Each row of a before or after table is a point. The points were changed in one or more steps. Then noise was added and the rows were shuffled. The steps act on columns, c1 being the first. Name the steps. A step turns or swaps two columns, mirrors them in a line or flattens them onto one, adds a multiple of one to another, or multiplies or shifts one. Angles are multiples of 10 degrees, from the lower column toward the higher: turns from -170 to 170, lines from 10 to 170 but not 90. Use the fewest steps. Two steps may share a column if one is a turn and the other turns, adds or multiplies; they go together, in the order done. Otherwise the lowest column goes first.
(in the rows, 128 means zero)

Before (14 x 2):
[[129 110]
 [127 151]
 [153 141]
 [121 113]
 [137 110]
 [117 128]
 [132 106]
 [135 119]
 [124 119]
 [127 105]
 [129 147]
 [159 130]
 [139 140]
 [143 140]]
After (14 x 2):
[[127 183]
 [114 165]
 [129 196]
 [123  62]
 [128  60]
 [118 165]
 [ 96 135]
 [134  82]
 [133 103]
 [128  74]
 [140 129]
 [121 101]
 [119  74]
 [103 166]]
Steps: multiply c1 by -1; multiply c2 by 3

Before (14 x 6):
[[127 102 173 137 128 138]
 [135 112 153 162 119 163]
 [ 88 106 142 147 140 123]
 [ 70 117 104 111 138 157]
 [123 125 116 134  88 117]
 [130 136 132 111 148 110]
 [ 83 157  87 150 148 179]
 [ 83 101 125 114 141 147]
 [116 164 160  85  98 143]
 [131 111 117 118 101 112]
 [ 62 108  84  82  63 118]
 [ 75  82 118 121 129 104]
 [117 100 111 148 125 107]
 [141 105 110 150 117 133]]
After (14 x 6):
[[ 95 106 159  93  90 171]
 [131 134 118 141  88 147]
 [139 155 112 142 127 134]
 [123 121 131 107 146 140]
 [143 138 117 122 100 143]
 [ 91 186  83  91  52 150]
 [112 170 142 139 140 154]
 [118 196 118 123 130 134]
 [ 91 173 104 109 135 188]
 [143 133 150 161 124 192]
 [ 76 133  83 143 153 207]
 [149 135 110 149 123 162]
 [109 179 122 113 137 175]
 [144 151 175 135 129 168]]
Steps: mirror c1 and c2 in the line at 160 degrees; turn c4 and c5 by 10 degrees; shift c6 by 30

Before (11 x 9):
[[ 99 117 117 117  99 107  99  96 156]
 [136 114 115  98 120 159 154  85 121]
 [141 156 151 136 128 120 123 146 161]
 [148 122 130 152 102 144  97 127 145]
 [112 147 130  96 110 144 140  55 121]
 [139 127 118 158 159  85  92 139 177]
 [164  99 178 163 129 106  82 130 129]
 [ 96  98 172 115 156 201 107  94 111]
 [115 105 154  84 132 154 129 134 118]
 [105 133 121  97 130 164 109 101  70]
 [109 110 143 174 126  96 136 149 156]]
After (11 x 9):
[[100 118 131 142  98 107 100  94 157]
 [114 105  77 144 131 151 126 134 117]
 [146 122 140 107 101 145  96 130 146]
 [ 95  97  88 110 154 202 108  95 111]
 [163  98 111  69 130 105  81 132 128]
 [136 113 116 157 120 159 154  86 121]
 [141 156 114 108 128 119 121 147 162]
 [108 111 145  84 126  97 137 150 156]
 [104 133 115 157 132 165 108 100  70]
 [111 148 105 150 108 145 141  56 119]
 [139 128 157 113 158  84  92 140 178]]
Steps: turn c3 and c4 by -140 degrees

Before (10 x 14):
[[131 123 109 111 122 162 132 110  80 115  95 114 149 160]
 [128 166  88 187 151 135 118  89 156 125 144 132 124  94]
 [ 83 177 203 144  96  98 132 115 129 120 134 134 116  98]
 [133 157 108 126 136  90 101 123 129 100 124 164 153 136]
 [ 94 124 120 116 134 139  85 148 157 129 112 138 143 120]
 [143 105 152 143 135  75 145 132 145 139 121 140 176 130]
 [129 128 136 127 107  96 121 123 103 170 196  74 147  88]
 [118 132  81 136 134 101 109 171 137 128 131 157 103 120]
 [127 124  61 129 136 112 115 132 118  90 147  98  98 176]
 [126 130 100 153 126 124 165 147 118  98 221 139  91 117]]
After (10 x 14):
[[ 92 125 120 117 136 120  88 147 157 130 125 138 148 120]
 [ 88 177 204 145  99 118 129 113 130 118 149 134  98 100]
 [120 124 109 109 119 135 132 108  77 113  96 111 168 161]
 [157 129 100 149 126 154 164 146 122  96 217 138 102 119]
 [128 158 107 126 134  88 100 126 130 102 127 164 115 134]
 [140 108 153 143 135  58 143 131 146 140 116 141 119 133]
 [152 129 138 126 108  91 122 123 106 170 190  73 117  89]
 [133 124  59 131 136 143 116 135 117  92 148  95  98 176]
 [135 167  86 187 152 135 117  90 160 125 145 131 130  92]
 [115 132  81 140 134 131 110 172 136 129 133 157  95 118]]
Steps: turn c1 and c11 by -20 degrees; turn c6 and c13 by 50 degrees

Before (13 x 20):
[[127  80 120 126 128 172 123 128 119  73 151 142 187 109 125  87 162 117
  132 182]
 [110 135 124 136  81 112 160 137 176 132 134 128 136 121 113 107 112 115
  159  78]
 [112 149 122 165 154 100 128 131 151 137 157 122 112 142 106 135 135 113
  177  96]
 [151 170 162 143 116 107 137 129 162 143 139 133 109 162  80 118  86 118
  179 105]
 [154 163 153 157 113  97 123 102 179 158 160 148 134 114 111 126 144 134
  175 103]
 [130  92 155 124 153 171 120 150 125 125 177  92 200 107 133 103 136 143
  137 141]
 [107 156 132 161  98 111 127 124 131 144 132 128 162 118  74 156 104 117
  153 112]
 [117 152 182 171 123  89 128 158 163 151 115 118 126 138 127 126 146 121
  146 133]
 [ 95 149 128 130 111 185 134 158 133 123 124 145 119 112 138 135 125 165
   81 131]
 [109  85 140 120  95 164 150 134  80 116 107 123 109 113 172 173  92 187
   81 123]
 [101 125 151 143 137 156 147 174 121 121 112 160 125  79 179 142  91 167
  131 149]
 [125 123 128 155  98  93 105 137 181 174 177 129 132 155 101 140  95 112
  167 126]
 [118 116 149  86 156 142 113 147 138  73 170 138 216 126 177 117 147 130
  126 158]]
After (13 x 20):
[[127  79 123 128 128 172 124 126 120  77 154 141 188 108 142  87 111 117
  132 185]
 [151 168 151 157 114  98 125 104 180 159 158 149 135 114 137 127 136 136
  175 106]
 [110 151 123 163 155 104 130 128 150 138 158 121 111 141 134 138 144 113
  176  99]
 [102 126 152 145 136 159 146 176 122 123 111 158 126  81 107 145 102 164
  130 148]
 [107  83 140 119  93 167 152 134  81 116 108 123 108 116 109 172 106 188
   81 124]
 [151 168 163 143 116 104 136 127 164 145 140 134 107 161 119 117 189 116
  179 104]
 [118 153 183 172 125  91 128 158 162 150 114 116 127 137 136 124 119 124
  146 130]
 [117 115 148  89 158 141 114 148 141  71 172 137 216 126 127 118  78 131
  126 160]
 [112 135 123 136  81 112 163 136 171 130 133 131 133 120 124 111 151 117
  161  79]
 [132  94 156 123 151 172 118 152 124 124 177  93 199 108 129 104 120 143
  137 140]
 [127 120 128 152  95  91 106 138 184 174 176 130 130 157 120 140 166 111
  168 127]
 [106 155 130 159  98 110 125 121 130 141 131 128 161 118 132 157 185 117
  151 111]
 [ 95 149 131 130 112 184 135 157 134 124 122 146 121 108 122 135 117 166
   81 131]]
Steps: turn c15 and c17 by -120 degrees; multiply c15 by 0.4

Before (14 x 32):
[[125 123 147 150 150 140 150 143 117 143 123 174 113 101 131 144 132 129
  104 102 113 167 114 122 107 100 103 135 134 140  90 113]
 [115 133 146 144 187 127 101 167 109 149 126 129 179 102 121 147 143 125
  135 109 130 150  78 150  90 101 110 122 104 169 105 130]
 [149 167 116 146 159 109  79 153  73  91 171  84 186 113 154  76 117 151
   87 134 160 119 106 131 117 162 123 104 117 135 126 110]
 [148 135  98 124 100 118  61 124 139  95 123 104 152 160 137  92 124 165
  124 121 163  70 108 158 129 112 149 156  95 115  99 125]
 [133 127 110  94 108 152 121 102 124  97 100  78 129 130 165 101 110 126
  159 125 161 109 150 165 149 165 177 138 143 125 128 127]
 [ 88 123 183 123 161 111 155 125  99 142 147 159 123 121 121 128 149 113
  148  95 109 160 140 125  99 119 128 140  95 131 141 121]
 [161 143 122  91 137  67 127 167  75  97 144  85 169 127 174  62 123 154
  122 118 157 107  72 132 140 156 164 117 152 155 150  89]
 [101 125 128  95 124 110 142 143 112 150 131 131  97 107 104 111  85 113
  173  96 144 147 135 139 102 136 124 143 153 106 131 138]
 [ 78 103 169 134 142 130 150 125  88 150 135 153 131 109 114 157 137 103
  126 100 120 109 123 122 101  95 104 133 159 137 116 162]
 [149  99 133 107 126 123 116 145 117  75 122  74 147 138 150  82  74 145
  158 159 185  89 146 149 150 124 160 164 125 108 112 104]
 [102 103 170 114 127 122 130 146 122 120  99 114 118 119  96 143 121  84
  125  76 113 146 136 105  95 116 118 121 128 132 117 119]
 [ 90 115 167 121 144 142 133 133  95 135 109 160 138 115  83 138 135 162
  125 111 115 158 128 122  66 112  97 133 138 173 130 124]
 [ 92  86 146 119 180 113 128 123 137 156 135 128 134 116 126 141 140 145
  121  83 131 148 143 122  83 107 113 121 152 127 119 117]
 [ 72 135 165 141 170 126 144 164 119 156 110 142 126 129  89 129 150 122
  128 118  90 140 127 134 109 120 118 125 160 118 123 112]]
After (14 x 32):
[[163 144 124  93 105  64 128 168  77  98 144 166 170 126 174  63 123 152
  122 118 156 109  72 133 141 150 164 114 151 156 150  86]
 [104 126 129  95 132 108 143 141 114 148 129 126  99 106 106 112  82 117
  171  98 145 147 137 141 103 126 104 147 153 105 131 131]
 [151 165 116 148  84 107  80 150  73  93 170 157 186 112 155  80 117 153
   85 133 162 119 103 135 116 146 199 104 121 133 126  97]
 [114 134 149 142  73 126 101 168 109 148 128 107 181 104 122 147 142 123
  135 108 130 147  80 150  89 122 152 121 103 169 102 141]
 [149 101 133 107 111 121 116 147 120  74 119 180 145 138 149  82  73 147
  158 160 184  90 149 147 149 140 181 164 129 107 111 112]
 [ 88 121 185 122 106 111 154 124  97 143 145  86 123 124 123 128 147 114
  148  97 109 158 139 123 100 129  89 138  95 130 142 129]
 [124 124 147 149 123 141 152 143 114 141 124  77 113 100 131 145 132 129
  103 103 112 164 116 122 107 127  73 135 133 142  89 131]
 [148 135  97 124 146 116  62 124 140  95 119 162 152 158 134  91 125 166
  124 120 161  70 108 158 131 124 251 155  94 115  97 134]
 [ 92  85 146 121  79 114 129 123 138 154 133 109 134 117 123 141 140 147
  123  82 131 148 142 121  83 130 115 119 154 126 120 131]
 [134 128 110  93 134 153 122 103 125  97  98 182 130 132 168 102 110 125
  161 124 161 105 150 165 151 137 190 139 144 126 127 109]
 [ 86 114 166 120 125 144 132 132  97 133 110  95 138 113  84 139 135 165
  125 113 117 159 130 123  67 127  91 135 138 176 131 133]
 [ 78 103 168 132 121 131 148 127  87 151 137 102 133 112 114 159 136 103
  125 103 120 109 122 121 100 102  71 135 159 135 116 168]
 [ 68 136 166 141  93 125 143 164 119 155 112 102 125 129  87 131 149 123
  128 117  91 142 127 136 108 133  93 125 161 119 122 120]
 [102 103 170 116 127 122 133 146 124 121  99 142 120 120  97 141 119  84
  124  73 115 147 136 105  95 129 117 125 129 131 118 128]]
Steps: turn c5 and c12 by -160 degrees; add -1.5 times c7 to c27; flatten c26 and c32 onto the line at 120 degrees

Before (14 x 64):
[[144 118 145 122 141  99 108 157 125 132 132 134 161 169  81 144 144 142
  128 100 135  92 111 131 148 140 157 133 135 109 165 171 147 138 110 170
  159 127 163 111 140 107 116 133 117  97 145 101 151 112  97 136 154 171
  162 107 130 149 131  79 114 152 118 136]
 [ 96 108 139 153 163 107 105 136 117 115 161 134 147 126 117 101 147 128
  148  93  65  99 128 150 167 155 155 158 142  92 153 142 139 168 103 172
  147 122 159 130 166  87 116 132 139 123 160  99 153  96  97 110 153 141
  142  84 136 122 128 137  83 124 107 158]
 [ 85 145 114 140 135 110 103 148 117 146 176 138 163 152  77 119 142 129
  113 110 118 101 106 149 152 129 152 112 160 126 152 139 142 131 145 204
  161 104 149 144 127  96 110 165 140 133 145 106 149 127  99 128 119 197
  133 109 118 140 134 151  96 124 125 137]
 [104 126 113 137 113 166 184 127 121 166 109 134 116 142 140 171 131 124
   93 159 175  74 141 115  96 127  96 123 170 142 155 162 151  79 125 176
  177 156 123  90 144 160  96  42 144 172 138 185 134 136 128 176 119 105
  206 170 141  89 122 147 104 160 177 129]
 [122 172 126 154 155 107 101 165 124 112 146 140 126 136 117 122 161 128
  164  98 125  84 111 153 140 149 164 152 135 135 161 157 115 135 102 187
  164  90 172 136 167 139  87 152 101 132 158 133 141 131 121  98 175 172
  119  66 139 111 134  81 109 138 121 136]
 [176 140  93 133 101 166 105 134 132 146 103 120 158 111 152 119  83 146
  155 114 130 152 141 137 112 128 129 105 113 124 138  69 161 132 135  90
  135 165 146 142 129 127 163 131 168 162 175 115 162 118 178  88 102 117
  133 162 108 122 118 138 142 132 146 103]
 [136 141 149 164 119 154 188 119 143 132  75 131 107 129 103 158 152 118
   41 158 147  95 136 150  52  93 127 105 147 126 138 152 169  89 119 148
  168 164 119  88 136 164 114  89 137 119 118 173 155 165 131 203 141 105
  152 158 131 121 131 150 169 124 176 111]
 [151 144 109  62  98 144  90 118 131 131 104 136 134 129 117 103 138 137
  149 134 146 139 123 150 100 169 142 135  79 137 140  40 171 101 128  76
  178 144 145 108 151 107 172  96 182 137 118 116 132 157 199 100 107  94
  108 147 144 118 147 166 134 111 158 101]
 [155 132  77  88 107 133 112 129 124 137 108 100 127  81  91  90  94 156
  140 125 130 164 119 139 140 144 137 125 125 166 127  91 185 142 125 122
  160 169 124 147 130  96 162 112 183 129 121 147 157 127 177  81 113  78
  132 170 109 108 134 123 135 116 122  99]
 [103 144 135 140 119 100 114 148 106  87 154 110 122 140 115 122 124 122
   99 136 111 112  85 126 134 175 156 156 126 101 142 138 149 153  99 145
  141 115 144 122 160 124 106 140 113 122 149 105 143  96 121  83 139 163
  127 135 154 148 168 108 125 138 122 142]
 [112 142 111 155 132 102 140 122 126 125 160 125 145 157 124 135 151 111
  125  91 137 100  98 126 131 115 131 151 146 138 150 142 149 158 113 149
  162  97 157 130 133 111  96 142  99 109 153 126 148  93  95 137 134 156
  139  63 119 185 150 116  66 122 123 122]
 [143 129 105  80  95 130 111 107 131 105 127 122 123 133 101  74  91 144
  138 151 137 126 124 132 145 147 167 104 102 158 128  86 139 118 118  98
  144 152 149 141 137 112 174 124 149 135 150 124 128 149 204  97 126  99
  144 114 121 114  97 162 142 146 134 123]
 [152 119  94  79  85 134  78 120 131 112 111 113 113 136 117  95  83 132
  144 103 108 142 132 142 115 133 152 137 115 114  74  68 170  98 159 132
  160 160 154 115 141  90 120 122 168 144 120 112 140 154 176  95  98  81
  106 137 133 118  96 139 146 146 145 121]
 [131 172 123 146 110 176 209 132 109 160  89 161 141 181 140 152 150 149
   89 159 126 113 152 110  79 144 113 101 168 107 147 155 192 126 117 145
  165 129 124  96 143 153  84  41 119 159 120 210 147 139 170 183 107  89
  158 166 145 115 119 146 145 143 151 131]]
After (14 x 64):
[[131 175 122 146 109 176 207  94 109 160  89 161 143 178 142 150 150 150
  117 156 127 114 153 105  77 143 109 101 166 150 146 158 194 141 121 146
  166 125 124  95 146 103  83  37 120 139 124 213 144 139 171 183 106  87
  156 165 144 113 117 144 143 140 162 132]
 [127 173 123 157 152 109  94 174 120 113 142 139 127 138 116 122 162 125
  115  98 124  85 109 154 141 151 168 151 135 139 161 154 116 149 104 187
  162  87 172 129 167 135  86 151 102 134 165 132 142 132 119  97 177 172
  118  67 138 112 135  80 111 140 123 130]
 [177 144  92 135 101 164 106 157 131 144 106 121 159 113 153 121  82 143
  129 115 128 151 140 136 115 132 129 104 114 128 142  65 164 124 135  90
  138 166 145 143 129 123 165 132 168 152 172 113 164 121 178  93 106 117
  133 162 106 125 119 136 142 131 159 102]
 [152 134  76  87 108 133 114 140 126 136 109  99 127  81  91  94  90 153
  137 124 129 165 117 140 137 145 136 126 122 106 127  90 187 136 125 122
  159 166 127 150 128 173 167 109 187 131 118 146 156 124 180  80 109  81
  128 173 105 110 134 120 133 115 122 103]
 [135 142 148 163 121 155 186  41 143 131  78 126 108 128 102 158 150 116
   82 158 149  96 136 149  53  93 130 102 146 164 139 153 175 122 119 147
  165 165 117  90 138 117 115  87 139  98 119 173 156 169 132 203 138 105
  150 160 131 122 130 148 171 122 168 114]
 [ 86 143 118 140 135 111 100 119 118 149 173 141 165 154  74 118 140 129
  116 108 117 101 103 152 150 128 153 114 160  97 151 140 143 149 145 207
  159 106 145 141 127 134 113 164 142 134 146 106 146 126  97 127 118 199
  134 104 116 139 135 154  98 124 128 137]
 [150 120  95  80  86 134  82 136 134 113 111 112 114 135 114  95  83 133
  116 102 105 141 132 140 120 133 153 138 115  91  72  69 170  96 158 134
  159 163 155 116 141 118 119 121 168 131 124 110 142 158 174  98 100  79
  106 135 135 119  98 140 145 151 151 122]
 [ 99 144 138 141 117 101 114 110 105  87 156 108 123 143 117 121 125 121
  129 137 113 114  86 131 133 177 157 163 124 118 145 138 149 170  99 145
  143 113 140 121 156 104 104 143 116 123 148 107 146 100 122  79 139 161
  127 134 151 144 167 110 125 140 121 144]
 [102 123 116 138 113 168 182  91 118 166 111 134 115 140 135 171 130 125
   79 156 176  73 144 116  96 131 100 122 168 164 155 161 152 105 124 174
  178 158 122  91 142 137  93  41 144 141 138 187 131 139 128 177 119 104
  206 169 141  89 119 147 104 161 191 126]
 [143 128 107  81  92 131 111 128 132 105 128 123 119 135 101  76  90 148
  133 151 134 127 120 133 143 143 166 103 104 114 131  86 142 102 115  98
  148 154 147 141 136 158 173 126 149 129 153 124 128 149 203  98 124 101
  145 116 117 111  95 165 140 144 135 124]
 [110 145 111 153 133 102 140 122 126 126 161 130 144 156 124 140 151 103
  149  91 140  99  99 129 131 120 128 153 148 115 149 142 151 144 110 151
  167  97 155 129 132 139  95 144 101 115 156 123 150  94  95 134 137 154
  142  61 120 184 153 111  70 125 110 121]
 [ 95 109 137 153 162 104 104 154 119 111 158 135 143 121 121 104 150 125
  161  89  62  97 127 152 169 158 155 163 145  77 155 144 137 156 103 169
  143 117 158 129 164  97 115 134 141 135 162 100 151  95  97 111 153 139
  140  85 138 122 126 135  87 126 105 160]
 [147 141 107  62  96 144  90 148 135 127 107 137 132 129 119 104 137 143
  119 131 149 138 123 149 100 169 142 136  83 106 140  38 174  98 125  76
  180 142 145 109 151 139 172  99 188 123 118 115 132 158 198 103 104  90
  109 148 144 118 147 168 138 108 159 104]
 [147 116 147 120 143  99 104 138 129 131 126 135 161 168  80 145 142 142
  115 104 138  93 111 128 149 139 155 139 135 105 165 170 148 152 109 169
  162 130 164 113 142 113 114 133 118 108 147 102 152 115  98 136 153 171
  165 105 131 150 132  81 112 154 104 138]]
Steps: turn c8 and c19 by -70 degrees; turn c19 and c34 by -50 degrees; mirror c30 and c42 in the line at 40 degrees; turn c46 and c63 by 30 degrees
